Each row is a point. Two turns around zero, p and q, are shown by what they do to some points. Write where each new point lands after one turn and then the other. Backwards means that the second turn is done in reverse. Each puzzle has new turns, and all numbers are rounded.

Turn p:
[19  6 -8] => [19 -1 10]
[ -3 -36  20] => [-31 -23  15]
[ -4  29 -22] => [ 25  16 -21]
[ -4 -24  48] => [-46   1  29]
[ -8  24 -38] => [ 32   5 -32]
Turn q:
[36 -4  8] => [37  3  4]
[ 34  36 -19] => [ 27  29 -35]
[-35  16  11] => [-36  15   9]
[-25  20  -4] => [-28  14  -8]
[-27 -36   3] => [-21 -35  20]
[ 17 -32   1] => [ 22 -27  10]
Where do these land?
q, then p: [27 23 19] => [24 27 18]
q, then p: [  9 -42 -19] => [ -9 -43  16]
p, then q: [-25  -3  29] => [-38   8  -3]
q, then p: [-12  22 -30] => [ 16  -6 -35]

Turn p:
[-23 -27  16] => [ 23 -31   5]
[37  5 -3] => [ 5 37  1]
[-21  -4 -11] => [ -5 -20 -13]
[ 7 26 -2] => [-22  13   7]
Turn q:
[-19   9   2] => [-1 21 -4]
[ 25 -33 -25] => [  2 -43 -21]
[10 13 -5] => [15 -2  7]
[-16  11  28] => [-16  24  18]
Where do these land?
p, then q: [-13  23  26] => [-33  13  10]
p, then q backwards: [29 -9 18] => [-4 35  1]
p, then q: [  0 -13   5] => [  2 -13   5]
q, then p backwards: [ -7  -2 -48] => [  1 -40 -28]
p, then q: [-8  2 -1] => [-6 -1 -6]

Turn p:
[ 12 -16  19 -17] => [ 23 -21  -1  -9]
[  4 -20  20 -42] => [ 25 -30 -20 -25]
[ 6 10  6 35] => [-7 11 32 15]
[ -9 -22   8  -4] => [ -3 -25  -4   1]
[ -7  27  20 -35] => [  9   8  -6 -47]
[ 19   2 -29  35] => [-3 24  9 42]
[-25  18 -42  27] => [-43  32  -8  22]
Turn q:
[-18  18  44   9] => [-43 -11  -8  25]
[-17   9 -23   5] => [ 14  18 -20   5]
[15 16 22 -3] => [-16  -4  21  16]
[ 15   0   4 -12] => [-2  1 19 -5]
[ 48 -48  15 -23] => [  2 -33  46 -46]
[-19   8 -29  28] => [ 27   6 -32  16]
[-24  -1 -33  -5] => [ 17  25 -25 -10]
Where do these land?
q, then p: [-30  43  11  20] => [-40  25  16  28]
p, then q: [-23  28  22 -11] => [-29  28   7 -16]
p, then q: [ -2 -28 -13   0] => [ 21 -14 -16  -6]
q, then p: [ 27 -34   3  13] => [ 27 -35 -10   5]
q, then p backwards: [ 28  -8 -23 -22] => [20 24 29  1]

Turn p:
[ 2  6 -2 15  7 -9] => [  8   1 -11  11   7  -5]
[-10  12   6   1 -21  27] => [-14  25  18   8 -14   7]
[ 10 -13 -21  12   4  -3] => [ -5 -21 -11  15   3   7]
[ 15  30  17 -46   2 -17] => [ 34  10  -2 -43 -27  -3]
[-25 -17 -15   1  18 -11] => [-21  -8 -20 -10  23  -4]
[ -4 -21  -5  10  -1 -20] => [ -8 -20  -6   5  11 -19]
[12  4 20  7 -8 34] => [ 6 15 33 13 -3 18]
Turn q:
[ -4   0  17  -5   4 -24] => [ 14 -14  16 -14   9   4]
[ -9 -27  20 -14  -9   4] => [ -5 -10  23   3 -19  23]
[-15  17  -6   0  20   5] => [-13  16   3 -13  16 -10]
[ 14 -19 -17  21  -6   3] => [-10 -17 -27  15  -5   3]
[-30  48  -4   1  -1   6] => [ -4  27  13 -21   3 -44]
[ 9 -7 19  3  0 10] => [ 0 -4 13 19  2  7]
[ 35 -12 -29  -6  -7  -4] => [ 17   1 -40  10  -6  18]
Where do these land?
p, then q backwards: [-27  10  13  15  13  -1] => [ 6 24 -8  0 23 13]
p, then q backwards: [-13  -4  -3  -3  18 -17] => [  1   8 -17  10  13 -14]
p, then q backwards: [  6 -20  11 -16 -15   8] => [-24  -7  20  -1  -5  -6]
q, then p: [ 18   8 -44   5 -27  18] => [-15  -7 -35  26 -35  -6]
q, then p: [  2 -10  19  12  21  -5] => [-1  0  8 -4 31  8]
q, then p: [-6  9 19 -9 24  1] => [ 18  16   6 -13  17   7]
q, then p: [ 22   8 -15  -3 -34  -4] => [  4 -22  -7  24 -29  -4]

Turn p:
[ -8   3  -8   8  20   7 -14   1] => [ -7   5  -4   2  24  -4  -8 -10]
[34  2 20 27 -8 14 13 23] => [ 10 -14  21  30   2  19 -12  33]
[  6 -31 -42 -15  -9   6 -10 -11] => [ 24  10 -22  -2 -18   2 -23 -36]
[  6  23 -10   3  12 -10  20  19] => [ 19   2   9  10  15 -22  14  14]
[ -8 -22 -28 -48   0  12 -13  -9] => [ 23   1 -37 -34  -7   3 -10 -29]
[ 27 -13  12   6   9 -15  16  16] => [ 18 -23  31   7  -4  -1  -5   6]
[-16  19  12  -2 -10 -17 -16  -2] => [-24  12   1 -15  -4 -15   4  14]
[-10   9  19   6  -8   6  -4 -36] => [-28  16   3  -6  -7  23  18  -4]
[-32  10  24  17  -6  -2   7  -2] => [-37  -8  -3   9   0  -5  21  10]
Turn q:
[  8   4 -19 -12  23   9  -9  -7] => [ 13  -8   6  -3  23 -16 -16  -1]
[ 20 -21  15 -16  27   5  25 -15] => [ 25 -15  24  23  21  20  11  -7]
[ 10   2  -2  26 -12  27  32  11] => [ 17  23 -28  21  -6  24 -10  -3]
[ -1   7   5 -23 -12  -4 -27  18] => [ -9  -3  -2 -30   4  -9  13  24]
[-14  14  19  30  11 -12  -7  12] => [-29   3   7  -2 -17  18 -24   3]
[-15  27  -2 -30 -17 -14 -32 -13] => [-27   9   7 -34  13 -31  19  -1]
[ 12 -11 -26 -20   3 -10  24   0] => [ 16  -8  -3  30  12 -21  13   9]
[-26 -27  22   8  14  21  18  -9] => [  1 -27  -9   8  -1  35   3 -30]
[-10  11  -4  23  -7   1 -23  -8] => [-11  10  -2 -19 -17  -8 -18 -13]
[ 16  -6  -7  13 -30 -21  -1  12] => [  5  16  -3   6 -32 -12  10  20]
Where do these land?
p, then q: [  6  17  -2 -12  -5  13   4  -3] => [ 7  8 -9  6 15  0 -6 13]
q, then p: [ 12  14   6  -4   4  30 -20  21] => [ 23   0 -14 -23  24  -1 -15   7]
q, then p: [-31  -3  16  34   0 -35   9 -10] => [-46   5 -24  14 -27   7  11  -2]
q, then p backwards: [-12 -28  -8 -25  32  -9  -6   0] => [ -4 -20  21   0  25  -5  19  30]
q, then p: [40 13 -1  7  6 26 -1 -1] => [ 15  16  15 -13  27  12 -14  24]
p, then q: [11 10  2 -1 -9 35 18 -8] => [ 22  13 -24   8  10  11 -20   3]
q, then p: [ -2   6  -8 -19  13 -21   1   6] => [-11 -22  10   4   5 -18   0  -5]
q, then p backwards: [ 21   1 -22  -4  -3  17 -10   4] => [ 11  11 -21 -18   2  -1  -4  18]
p, then q: [-11 -13  29  14 -29 -30   7 -14] => [-22   2 -25  -4 -25  14  35 -11]
p, then q: [-32  -4   7  23 -21 -27  -6 -27] => [-41   9 -18   4 -14  -5  20 -28]
p, then q: [ -2 -14 -21 -11  13   1   4  32] => [ 20 -11  26   5 -15 -20  -7  10]

Turn p:
[-25 -10 -10 -10 -23  30  24  21 -16] => [ 14  -7   6 -37 -19 -20   6  30 -17]
[ 18   2   4  18  21  28  -5  20 -15] => [ -8 -12 -39   3 -13  14  -5  21  -1]
[-28   0  19  -8 -16  -4 -20  -9 -21] => [-15  -6  17 -22  20   7  -3  -7 -30]
[ -6  19   5 -11  -2 -34  29  11  16] => [ 10  37   6  14  15 -29  13  -1   0]
[ 10  -8 -16   1 -24 -22  17  14  -7] => [ -9  13   1 -13 -14 -29  17 -12  12]
[ -4 -13  -2 -22  -1 -22  18  28  30] => [  8   9  12   7  20 -36  15  17  25]
[-30 -10   8  27  12  24 -23 -21   0] => [  0 -32  13   8  -2  38   8   7 -26]
[  7 -21  13  -2  -3   0  -1 -46  -5] => [ 19 -23   5  -4   6  11  -7 -40  -5]
[ 31   7 -22   3  41  -4 -22 -35 -10] => [  4   8 -17  10  -3  53 -12 -26  30]
[ 26  33   0   5  -5   4 -16  17  28] => [-22  13  -3  34 -10  -9 -30  13  11]
Turn q:
[31 -1 22 18 10 13 18 16 -5] => [ -5 -10  15 -10  26  36   7  12  -3]
[ 17  26  -6 -10   5  15  -4  -7  16] => [-10  22  -1 -11 -19  21  11  -8  -2]
[ 28  12 -10  24 -12  -6  -7   6  33] => [-11  12   0   3 -22  23   0  39 -12]
[-44 -10  -3  12  21 -10   7 -22 -30] => [ 12  -3 -13  19  26 -23 -36 -31  -3]
[ 23  -7  13  -8  16  -1 -21  18  26] => [ 17  10 -15 -13  -1  17  27  25   8]
[ 13  24  12  -1  -3   2 -10  42  12] => [  6  19  20 -35   0   5  13  27  -4]
[-17  -4   8  -2 -25  12  -4 -18  15] => [-14   2   2  12 -15  -9  -8   0  32]
[ 15  -7 -16   4  -3  21 -13  20   1] => [-12 -13 -12 -28  -7   5   4  13  -4]
[-27 -12  -4 -21 -12 -28  -6 -34 -45] => [ 28 -26   6  27 -12 -34 -15 -42  -1]
[-39 -23 -16 -15   3 -19  39 -21 -24] => [-10 -13  -3  38  24 -41  -4 -36 -12]
Where do these land?
q, then p backwards: [ -6  35 -23 -24 -10  17  17  31 -14] => [-22   0  -5  -5 -47 -23  -1   2 -30]
q, then p: [-14  12  29  -8 -13 -10  -5  21 -15] => [ -1   1 -16  19  31 -16 -14 -11   5]
p, then q: [ -3 -19 -11  -3 -20  27  18 -12   1] => [  8 -28  11  10 -14   0  25  10   9]
q, then p backwards: [ -8   5   8 -38  15 -15  18  -9  -6] => [ -3  -6   6  10  -1 -38  23 -18   7]
p, then q: [ 30 -34 -24  25  -1  -1   9  -7   3] => [-34 -10  -5  38 -15  -5   7  17  10]
q, then p: [-17  21   8 -14 -12   6 -29  18  48] => [-10  42  19  17  -1 -37 -20  19   1]
q, then p: [-21 -17   5  25   8 -21 -31 -11  -4] => [-36  -5  -5  12 -13   7  -4  -5  35]
p, then q backwards: [-16  -3  29 -10   9 -25  -2   3 -17] => [-4 -4 -2 -4 32  4 26 21 -5]
p, then q: [ 12  -3 -22  25  -8  18  47  -6  -2] => [-21 -26  31  16 -32   3   9  15 -16]
q, then p backwards: [ 22  12  29  38  19  -7  -7 -16  -7] => [-10  18  -2 -14  35  22 -16 -31   7]
p, then q: [ 20  15  -9   5 -17   4 -13 -24  24] => [ 10  -3   1   8 -19  10 -27  16  28]
q, then p: [  1 -24 -22 -20  29   9 -22  12 -10] => [ 20  16   5 -26 -12   3   7 -13  38]
